Each wall is flat, endless, passes through zero and stands at right angles to its row. A trip goes straight from one point to another. List the walls that it crosses, first one first.

Walls:
(1): [-21  19 -27]
(2): [13 -1 11]
(3): [  3 -12  23]
(4): [  0 -13  -9]
(5): [ 20 -16 -12]
(6): [-21  13  -9]
(7): [ 31 -12   9]
(8): [-23  49   9]
(9): [ -8  -3 -16]
(10): [ 12 -22 -16]
Trips:
[ 6 -1  3] to [ 12 -16 -17] => 4, 9, 3, 2
[-42 -14  40] to [-18  19  -5] => 1, 9, 3
[-32 -20   9] to [-24  -2  -6] => 8, 3
[24 19 36] to [-4 11  1] => 6, 7, 1, 3, 2
[-9 -2 14] to [10 13 13] => 6, 7
[48 13 -9] to [-4 16 20] => 8, 10, 3, 5, 6, 7
[ 26 -12  20] to [  0 -17   2] => 4, 9

Walls:
(1): [-12 -23  15 -14 -29  23 -46  10  56 -11 -39]
(2): [  1 -46  12   7 -10 -26 -15  -1  13   2  24]
(3): [ -3  31  -8  31  16   5  13 -54  -4  13  24]
(4): [-10  -2 -28  17 -24 -48  -2  58 -27  -9 -33]
(5): [-23 -26 -29  26  -9  -7 -12   7 -60 -14 -12]
(6): [ 31 -23  14  -5   6 -17 -10  17   7 -22 -14]
Trips:
[  3   5   4 -47   6  36 -36   9  23  11  -5] to [ 15 -16  -8  27 -16  24  -8  -4 -16  -6 -37] => 5, 4
[  8  37 -37 -12 -36 -21  13  12 -22  10 -30] to [ 58  46  -6 -21   6  22 -41 -25 -13  18  41] => 3, 5, 4
[  5  20 -29  18   0 -48  20   4   6  14   0] to [ 14 -19 -44 -17   7  19 -12   1   4  11 -24] => 3, 6, 1
[-29  -8   7  -8  -9 -47 -28   5  40  39 -36] to [ -2  23 -45 -12  -9  27  28  -8   2  -3  42] => 6, 3, 2, 4, 1
[ 28  31  -9 -24  47  22  54   7  12 -10  35] to [-17  15 -33  19  25  32 -19  18 -10 -10 -34] => 5, 4, 1, 3

Walls:
(1): [-38  -1 -53  13 -18   0 -23  20  -4 -27  17 -35  -2  17 -10 -22  57 -36
  22 -30  38 -38  21  31]
(2): [-11   1 -18 -20 -15 -15  20   3 -18  23  21 -16  -9  21 -28 -11  38  11
 -36  14  -4   5  10   2]
(3): [  1  14 -10 -11   8  -4  19 -29   2  33  -5  -6  30  -7  16 -10  -3  11
 -24 -26  40   6 -13  21]
(4): [  1  28  34   0   4  28 -12 -21 -12 -25  -1 -24  21  50 -29  22   1   2
 -13 -32   4   8 -19   9]
(5): [  0 -52 -32  40  31  -1 -33  20  18   8 -29  -4  34  10   0 -27  -5 -26
  18  -1 -31   7 -32 -33]
Trips:
[-11   2   4  -9   7  -1  52 -26 -45 -20   2  -5  -1  29   8  23 -35  11
  50  49   3 -26 -51 -13] to [-15  15  20   9   3  44 -10 -40  -6  27  28 -34 -10  12  33  25   6  27
  27 -32 -28 -33 -26 -12] => 3
[ 31  10  15  -8  24   5  23   9  49 -44 -30  42 -26  36 -20 -38   0 -10
  18   4  35  -6  17  -7] to [ -3 -16  -1  14 -12 -18  -3 -15  -1 -18  24  18  13  13 -11 -12   5 -13
  14  -8   3  -4 -27  32] => 5, 3

Walls:
(1): [-12 -17   4  -5  35 -16  19 -10  -5  -1 -27 -31  -4   2   3  13   0  -8
 -33  29  19  11  11  12 -13 -41  26   6   0   2  11  10   5   5  -9 -10
 -11 -43  -9 -39  -4  -2  -1  20   2 -17 -24 -14]
(2): [ -7  -7   7  -1  -9 -14 -33 -33  34 -16  20 -21 -11 -11 -42   2   4  11
  -5 -15   1   2   9 -16  -8  -7   1   4  15 -37  -2 -33  36  -5 -14 -18
   9  -1  31 -26   7 -30 -21 -12  16 -20  -3 -13]
(3): [ 17  16 -17 -27  -5   8  19  36  15  17 -17   5   4  15  32 -10 -17  -1
  30 -11  -4  -3 -13   3  14 -12  -1 -14  -6  -7   9   2  31 -25  -7 -15
  -1  -6 -27  -5  11  -8  -9  12  12 -20  22 -10]
(4): [ 15   3  -6 -17  -6 -14  -3  22  10  23 -23  21  -5  10  22 -14 -11   2
 -35 -25  27  14  15 -31  -5   5 -14 -10   6  16  -2 -10 -30 -27   3  10
   1   6   8  13   5  14   4 -10   7  -6  -4  10]
(5): [ 34 -26   7  -3  36  -5  -3  -9  -2   7  13   1 -10 -19 -27  20  21 -11
   5 -28  17  20  -1  -7  -5   1   1 -10   2  22  -1 -24  22   6  12   2
  10   1  -9  31 -30  20   5  11  -4  60   0  11]
(6): [ -8  12  -5  14 -16  13 -30  29 -10 -14 -10  -8  12  24 -12   2  -1  29
  37   3  10   1  20   6 -28   0   6 -36  13   7 -12   4  16 -10  37 -20
  -7  23  29 -22  10  -1 -10   9 -26  11  11  -4]
(7): [ 20 -15 -11  -7  -6   3 -22   9  11  -1  -4 -40  -5  -2  -9 -31  24  27
  -5  -4  -1 -16  -1 -10  24  11 -22 -25  10   5 -11  -1  -5  -8 -19   6
   2  13 -31   5 -17  -9  18 -24  20  -7 -15  12]
(8): [ 12  12  -7  12  -5  10   6   6  37  -7  12 -23  22  -6  34 -25 -14 -12
   6  -5  13  11   5 -16   1 -11  21  20  -6 -17 -16 -16  17  -9 -28   0
  16  -5  12  11 -23  23  15  22 -24  -9 -20  -3]
(9): [ -2  -7  -6  26  -3  -5 -11  12  29 -22 -24  15 -13  23  22 -19  -9 -34
  22 -13  11   2  20   4  -9 -27  -2  -8  -4  -2 -16  12  -3 -12 -13 -17
  22  -5  26 -21   3  10   1   8 -31  -4  34   2]
(10): [ -1  -2  17   2 -13  11   6  12  25   1   5   8  -4   2   2 -18  -2   5
   4 -19  25  -1  28   5 -16   4 -33  17 -40   7  -5  -1  -1  -3 -16  17
  -5  17  -8 -23  32 -10 -33 -15 -20  19   9   8]
(11): [  9  -4  -5  -7  16  16   6  -6  23 -11  20  20   8  28  -8  -1 -30  -5
  12  -6  12  -1   7  -2 -15  10 -12  -6 -27 -10   9  13  -3   4   2  17
  10 -15  21 -16 -10  18  10  17 -10  -6 -22  -9]
(12): [  7  13  -9  -7   7  23 -15  12  50  29 -10   1  -6  10   5 -19  21  -8
  -2  29  -9   6  -2 -24  24  -9  10  -2   1   4  -2  26 -30  -4  -9   8
  12  -3 -15   1  -4 -32 -15  28  31 -13  -1 -11]
Trips:
[  2   8 -12   1 -10  12  -4  45  20  16  21 -24  11   1 -13  16   8  20
  -8   1 -17  -6 -11  -1  20   4  19  -6 -10  18  -4   1   4  15  10   7
   1 -44 -23  30 -42  39 -13   1   4  27   2  -9] to [-24  15 -36  32  22 -10 -25   2  -7  -8  -4 -27 -36 -11  -3  31  12  -8
  22  21  -6   3  10  -5  -2 -26  -7  19 -12  17   0  -1  35   7   0  39
  15  16  -2   1  -2  22   8  -1   5  13   6  -8] => 3, 1, 6, 12, 9, 7, 2
[ -7   4   6   0  -3  37  -7  16  25  10 -33  16  26  14 -30 -18   2  -5
   2   6 -19   6  -2  17 -12 -18 -12  26  17 -14   1 -27  34 -14 -16  -6
   7  -5  18 -21 -12   9  24 -23   4 -12  -4 -17] to [-18  -2  14  -9  11  18 -10 -36  10 -18  14 -29  -4 -15  -6  26   5  -8
   0  -4 -14  -4 -14  -4 -24  21  15  23  20  10   4 -11  20  10  -8  21
   5 -18  -9   5 -38  -6   3  30 -21 -13  -8   8] => 10, 7, 12, 3, 6, 5, 9

Walls:
(1): [ 11  12  -7  -3   8  19   0  23 -36   1  -9  27   2  22  -5   5  45  -9
 -10 -16 -16   5 -10 -17  14   4  12  18  20 -26 -15 -19  19   0   0  14
  38  38 -19   7 -19 -14  39  -6  -1   1  -2   6]
(2): [  7   0   1   8   3  26   4 -15   7  12  14  15   3  38  16 -24 -11 -25
 -15   4 -14   2 -12 -15  -3  13 -11  -6   1  11   1  -8  20 -20  13 -37
  -5  -9   2   3  11  -1  10   4  -8 -26 -13   2]
(3): [ 10   3  10  -8   7  -3   2 -45 -11 -16 -14   2   9 -18  16  21   3  -9
  -6  16  -9  -8 -10  -4 -12  -4  16  -5  15  18  40  41  -2 -20   0 -24
  11  19 -10  -7  32 -17  -2 -18  -9  -2   4  -6]
(4): [ -1  -3   3   0   0  19  10 -22  18   5  20  -1   1 -25  32  -7 -37  -4
 -15   3 -15 -23   8   7 -33 -17  -2 -11 -26  -4 -22  16   5 -14  33  44
  -9  -9 -23  31 -21  -9  21  -4   2 -25   6  23]
(5): [  7   1 -41  12   4 -11  -1  17 -21   7 -13  -2 -11  -3  36 -13 -16   0
  -9  17  -6  14 -18  17 -11  22  -2   6  -3 -13 -11   2 -10 -13 -20  -4
 -24  -8  -5 -17 -11  27  11  -5 -11  -9   1  38]
(6): [  9 -23  16 -18   1 -10   7   9  -8  -1  17 -32 -45  22 -13 -20 -15  26
  -7  -2 -10  17   6  19  13  -7  -1   5   0   5  -8 -22 -30  -4  10  22
  10  11  14 -15  17   8  18 -24 -17   7  38  19]
Trips:
[-12 -11  -3 -51 -11  11  10  -1 -27  15  35   3   0 -14   8  -9 -18 -38
  17 -11 -16  -4  31 -14 -18   3 -22   3   4  13  13  -5  30  14 -31  12
 -11  41  17  34 -13 -20   3  17   4  -1  44   2] to [-24  40  14  -2  12  -3   6  16   6 -48  12   5  -6   5  31  25  20   0
  14  10  -9  -7  15  11   5   0 -14  -2  -5  10 -17  42  52  19  19  18
   5   2 -28  10  -4 -23   8  27   8   2 -27   2] => 6, 2, 3
[-13  14  22   3   0  -5 -60   8  -1 -26 -20  -5   8  14  22  -2  26 -17
  11   7 -10  15 -16  11 -16  -3 -25  -2 -34   6   2 -37  33  11  24  34
   7 -21 -19 -15  21  14 -14   9  -5 -25 -17  24] to [  9   0 -30   3   7  -5 -21  24  41 -17   9  -9   7  19 -21  32 -10  20
  12  -4  10  40 -10 -31   8   0  -6  35  16   5  12   3 -13 -42   4 -39
  21   8  -1  -8 -24   8  -9   5   5 -17   0  14] => 4
[  2   0   9 -20  11 -30  13  21  41  38   9 -21  31  -5  -6  30   4  12
  25  16 -13  18   7  -5  38 -28 -10  26  29  -8 -16 -23 -14   1  18  38
  10   6  18   7 -11  -7  -4 -16   8  14  20  -7] to [  9  -2   1 -20 -19   7   3  12  -3 -11  -7 -16   4  24   2 -17 -23  25
  -5 -22  -3  -5 -19  14  -6  -8  16 -19 -12  13  10  17  20  -9  16   2
   4  -5  -9  -7  11 -33   9  13  -4 -22   5   5] => 4, 1, 2, 3
[-22 -29 -14  -4   9  27 -15  -6   6   8 -19   5 -43  25 -13  -1   5  -8
  20 -19   2  10   5   8  -4   2  -4 -33   4  12  -2   0   4   2 -18  28
  -4 -16   0  12  -5  10  10  25   7 -47 -15 -22] to [ 26 -15   6 -12 -32  20  12  22 -12  23  12   8  10  14 -34  34  -3 -10
  20   8 -15 -19  -9  10 -19  -5   8  11 -23   7  14  -2  -8  34   0 -24
  11  30 -12 -23 -37  15  27   5  -8  16 -17 -10] => 1, 4, 2
[  7  -1   0  14  12  13   1  19 -23  14 -14  -6  17  13  21   0 -21   6
   6   3 -12 -13 -31  -3 -23   4  -1  17   1   1   1   7  27 -20  34 -11
 -21  11 -42  14   0  -4   4  13  23  -2  10 -11] to [ 10 -13  -5   2  34  -6   9   4  -2  25  11   1  14 -32  -5  -3  19  12
  19 -29   0  -7  -1  -9  43  34  13  -1  -4  -5  -2  19  18  -2  -7  -6
   7  27   1   7  15  -7  36   2  13 -16 -16  13] => 4, 5, 2
[ -1  14   9 -10 -11  -5  -7 -35   0   2  19 -18  15   6  24   5  18 -16
   2   8  24  35   9 -16  23  10   6  18 -16   3  -9  -6  15  20   4 -10
  12   5 -13   5 -30   2 -33  13 -17 -32 -25  -6] to [  1 -16   6 -18   0  13   8  27  15  -1   7 -39 -13  16  -5   8  22   1
  10 -26   7 -14   4 -20 -18  22  -6  21 -23   3  16 -14  28 -20   9   6
  10  -3 -25   0   0  12   6 -25  -1   5   7   9] => 6, 4
[ 20  -9 -24  -8  29 -40  33  -3 -24  28  19 -16 -11 -38   7   8 -12   2
   6  33   9 -31  12  -9   0 -17 -18 -25   1  18  16   3  -7   0   7 -10
  14 -21 -14   3   6 -13  -1  -1  31  -4  38 -21] to [ 28  -1  -1 -12  -9  17 -38 -27   1  30 -17   8  -9  26  16  28 -24 -23
  23   7  -3  10  32   5  31  -4  18 -12  28  -6  38 -12  23   8  -3  10
   0   3 -11   8  -6  -6   3  15  21  16   5   8] => 6, 4, 2, 1
[-29  31  32  26   5  19  -5  38  -9  29  28   3  -5 -28   7 -29  14   3
  -1  14  28  20  13  -6  30   2  36  20   1 -12  -3 -20   5  -5 -13   3
 -36 -25   8  29   3 -16  11   4 -11  17 -18  -9] to [ -6  14  16   0 -36  15   2 -16  20  17 -12  25  26 -14 -12   4   2   3
  -6   8  15 -10 -25 -37  -2  31  -1 -13  -2  12  -8 -12 -12   0 -12 -23
  12  23 -34  21 -21 -16 -14 -15   0  -5   0  -4] => 2, 3, 4

Walls:
(1): [-20 -14  25   3 -25  -1  -9 -36   1 -23 -22   3 -11  19 -15  12   4  -3
  26 -31  -1  -2  -8 -36  14  24  -9   3  -2   9 -12   4 -37   6   8  29
  10 -20 -14   0  42   6 -17   2  31   3   3 -13]
(2): [ 15  -3 -16   1  11  -8  15  14  12 -17 -18   1   7  12 -17  10   9  39
 -60  -2 -19 -13  10   3  -6  23 -11   4   8   2  -7 -22   9   8  19  -3
  20   2  -9  10  -2  -3   9  -4   4  -7 -15   0]
(3): [  1  -6 -13   0 -17   6 -18  -8  -8  23   2   8  11  10  19  12   6  -8
 -12  -1   6 -25   4  -2  10  30 -10   1 -13  13 -20   7  -6  14  22 -11
   2   8  20  -9  -8   5  19  18 -12 -31  46 -23]
(4): [ 10   1  18  19  11  -9   3  -4  13 -17 -19   9  -3 -18   9 -20 -11   7
   5   0  14  -3 -10 -12  23  -4 -30  -1 -17   3   3  20 -21  13   2  20
   7  17  18 -28  13  -7   3 -18  33   4  -1 -12]
(5): [  3  10 -16 -15   6 -18  -5  -6  -9   7  12   9  18  21 -11  -3 -20  22
 -13   8  15  10  28   2  -8   0  -1  -4  -2  -3   5 -17  18   2  26  -4
   1 -16  28   9  12  11  16   4   2   4 -10  -2]
(6): [-22   1   5  -6  33  11  -5   1  -3  -5   4  -5   6  16   8 -15 -31   1
 -11   7  -1  -5  -8  -5  24 -14 -16  -8  -3   8  28  -5   1 -28 -32  -2
  11  21 -10   6  11 -13   8   1  10  -7  16  35]
(7): [ -6   4   3 -13   4 -12   4 -11  20 -31   8 -25   5  13 -13 -16 -11 -10
   4   5  18 -11 -10  12 -16 -12  16 -15  -9 -14 -19 -23   4   3 -11 -12
   0  17 -27  11 -15  -9 -13   3   7  14  22  13]
(8): [  3  -5  28  15  14 -17  -7 -10  42  14   3  14   8  10   4  -2  12 -19
 -17 -28  21  15  -5  12  -5  -7  -3   4  -7  -7 -14   7  -7 -17 -10   9
  38  -1 -19  20 -11  22 -16   1  -1  22   0   4]
Trips:
[-15  11 -15   7  10  -6   4  23  -7 -28   1 -11 -12   3  -6 -11 -30 -12
   7  -7  13  18 -17   1  32  11  -4 -28   8  15  -3   9   5  -3   5  -5
   2  -7   1 -18  11  13 -13  18   5 -18   6  18] to [-21  15   1 -23   7   5  -5  25   0 -11   4  -8  24 -22  27   3 -11 -27
   9 -18  13  30  -8 -10  -4   5   8   5 -11  37   2 -12 -10  10 -11   2
 -24 -10  -4   9   1   0   0  14  19  31   1  14] => 8, 4
[ 27   6 -13   7 -28  -2  -8 -19  14  -7  -7  16  10  22 -13 -12  15  16
  14  21   7  12  11  13  -6  -4 -11 -14   9 -34   8  13 -15 -18 -22 -11
   7   8  -2  24  -9   5   8 -28   9  22  24 -15] to [  2   1  -7  -3  -7 -17 -36  -3  -4   5 -17   3 -17  -9  -3 -18 -20   0
  -4  -7  17   3 -23 -12   2  19  13  25 -10 -28  -1  16 -10 -13  -5  19
 -12  11 -28  19  -5   3  -9 -17 -16  -7 -23 -13] => 1, 5
[ -5   6   3  10 -13  -7 -10   5   9  -5  -3 -15   8 -26   0  13  23  -8
 -15 -34  -6 -16   2  12  16  21  -6 -13 -16  -4  10 -10  -6 -16   1   2
   3 -23  -4  -9  -1  -1   9  26  -5  -1  32   7] to [-22 -26 -16  11 -25  -6  -2  -7  -2  15   0  -9 -22  28   6  -8 -18 -22
 -21 -18  -3   3   0  -7  -4  -8  -9   1   0  23  13 -20   7  16  -4   4
  -6  18 -19 -11   8  -7  -9  20 -29   0  19 -11] => 7, 6, 2, 8
[  3  -2  -3  -6   5 -15 -19  -8  -9  -1   6   6  11  -2   2   2  11 -20
  -4 -14 -13  22   2 -14   5   5   1 -10 -13  21   7  -7 -12  -7  14   6
   2   9 -13 -21 -13  16   0   1  14  -9  18   1] to [  9  13 -31 -14 -16  15 -14  25 -22 -26  13   6   8  -1   8   2 -16  -1
  -1 -26   0  13  31   2  -1   7  -5 -15  11 -14 -22  19  -4   1   4   5
   0   1   1   7 -12  -6 -14   6 -13  -9 -17  42] => 4, 5, 8, 1, 2, 6, 3
[-17  -9  22   1 -10  -3  18   0  -9   8  37   4   0   1 -13  -9  24  23
  17 -10  16   1  14  18   9  25  -9 -11  -5 -12  25 -13   2   7 -10  19
 -12  -9   6   9 -14   8   6  33 -12  -8 -43   0] to [  3  -9   3  26   0   0  -4  22  -5  -2  -4  15  -8  13 -11 -15   7  -1
  17 -27   1  11  18  25 -10 -23  13  11  10  24 -13  30   5 -22  -2   5
   7  22 -12  -5  -4  16  -2   8  -7 -17   6  -9] => 8, 5
[ -9   2  27  10  -5   4 -10   8  17 -11 -11 -16  21   0   4  -1   0   1
 -19 -15  19  -3  -7   4  -2   3 -17 -10   7  15 -24   4 -11   4  16  14
 -21  -8  -7   5  -5   6 -13  20   8   6  15 -21] to [ 12   4 -12 -22 -10  15  -7   8  -6 -22  -8  -6  26 -33 -17 -30   8   1
  -8   9 -20  -3  -3  23  13 -17  34   6  -2   7 -21   5  -3   0 -37 -34
  -9  -8 -23  13  15 -22 -21   2  18   2 -16  24] => 3, 4, 6, 1, 8

Walls:
(1): [ -2  16  -3 -10  25   2  -9  16 -16  12   9  18  10  29  42 -18   4   2
  -7 -21 -10 -11   5  -9 -19   4  -5  17 -16  -3 -11  19 -21   7  14  -1
  -1   6 -29 -14  16  23 -26  17  -4 -23 -12 -17]
(2): [ 27  -3  -1  16   8  -7 -23   5 -18  24  20   9   2  10   4  22  12   6
 -11  15  13 -25  25   4 -22  15   1 -12 -10  10   5  17   5 -17  -8  25
  15 -17  -9   6   6 -19   9   3  21 -10 -13 -13]
(3): [  8 -26  -5  -6   6   0 -42  -1  -1 -20   4  22   6   3  -7 -12   6  11
 -14   3 -13   7  -5  13  -3  18  -8 -23   3 -20  11  -1  -1  -8   1   3
  -4  -1   0   0   2  -6   9  -2  11 -25 -12  19]
(4): [-11  16 -28 -15  33 -26  20 -30 -21 -13   8   1   4  10   5 -17  -9 -10
 -11 -25  11   9  -4  -8   3   2  -5  -5  -6   3   1 -23  -8   5  -4  -8
 -19   5  -2 -13  -2 -11   8 -10 -22  -6 -17  18]
(5): [ 12  15   7   1 -15 -23 -17 -17   6  -1 -12  -7  17 -12  17   1 -17  14
  10 -22   1  -5 -14  16 -16  -5  14  -7  14   0  10   3  19  14 -26  -6
  -7  35  11  29  -6   3   0   8   3  -6   1   1]
(6): [ -7 -28  18   3  21  -9 -19  -9  11  24   8   0 -19   4  -9  16  26  -4
  -8 -20   6   1  13  -7 -25  -4  12  -5   1  19   2  13 -21  -1 -19 -15
  24  11  15   5  28 -22  12  33 -10  -1   1 -19]
(7): [-26  19   1  30   6 -18  -3   9  13   7   8  15   7   2  37 -11  -2  11
  -5   6 -14  -5 -18   4 -11   3  20 -28  29 -33 -15  -4  -6 -19 -13 -14
  12  -1 -20 -14  12  -1  15  12  22 -24   9   1]
(8): [-41  -3 -42   8   0  -2 -19 -14 -14   6  -4  16  -9 -13  -5  27  15  20
  -6  10   6  19 -24  -5 -10  10   3  26  18  14 -13 -12   3  -2  -3  17
 -17  26 -25  28  -8 -18   0  19 -27   8   6  19]
(9): [  0  -9   4  -9   8  -6   5  33   7   5   9  -6 -29   8  12  -9   0  12
 -17   0  16  12   5  -2  -3  17   9  -5   6 -35 -16  13  13  -4  -9  -4
 -28 -14  -2   1  27   8  25   2  10   3  -5 -12]
(10): [  8 -25  11  -4  -7  23 -34   8  19   9  17  -4   1   0  -1 -19  12   3
  -5 -11  -2  -6   3  35 -20 -17 -11  -4 -11   3   1  11  20   1 -12 -16
  19 -24 -10   4  -8  20 -10   5  13 -16  26 -21]
(11): [ 34  12   5   3  -2 -18  11  19  17  11  19  -8  20  19  -8   9   3  15
  18  12 -31 -14   6  -7  -5  33 -14  12  14  33  19  -5   6  18  20   9
  11  15  -7 -16 -18  13  13  -8  34  15  15 -12]
Trips:
[ 12  -9   7  22   3   9  -5  -8 -15  16 -34  10  15 -32   2  15  -3  23
  -4   1  -3 -19  25 -30   9 -14   1 -24   7  17 -16   4   0  19  -2   3
   7   9   5  -4 -18 -27   6   4   1  10 -17  15] to [-15 -22  -2   3   6  15  -1  13   0   7  30 -26   5   1   6 -15  24  19
   3   0 -30   3  -5  20 -12   5  26   4   4  38  27  -2 -16  21   0  -2
 -22  16  -7  21  -9  -1 -20  15   9   6  -4 -17] => 11, 10, 1, 2
[ 24 -12 -11  13   2  -2  -8  -2  15 -29   3   6   4 -16  -3  -4   3   7
  13  31  11  -5  -5  18   0  12   9   0 -14  23   1  30  -6  19   5 -27
   2  -8   5  23  -3  -4 -36   5  22 -14  -3   8] to [  1 -12   3  -2  16  -4   0  11   3  -2  -8  13   5  18 -12  -3 -23  -9
 -16  -6  -3 -15   0 -25  18 -27  -2   4   6   5   8  -8 -17  10   2  -4
   4  19  -1  -9  10 -22 -20   0 -22 -16  17  -5] => 6, 1, 2, 11, 5, 4, 10, 3
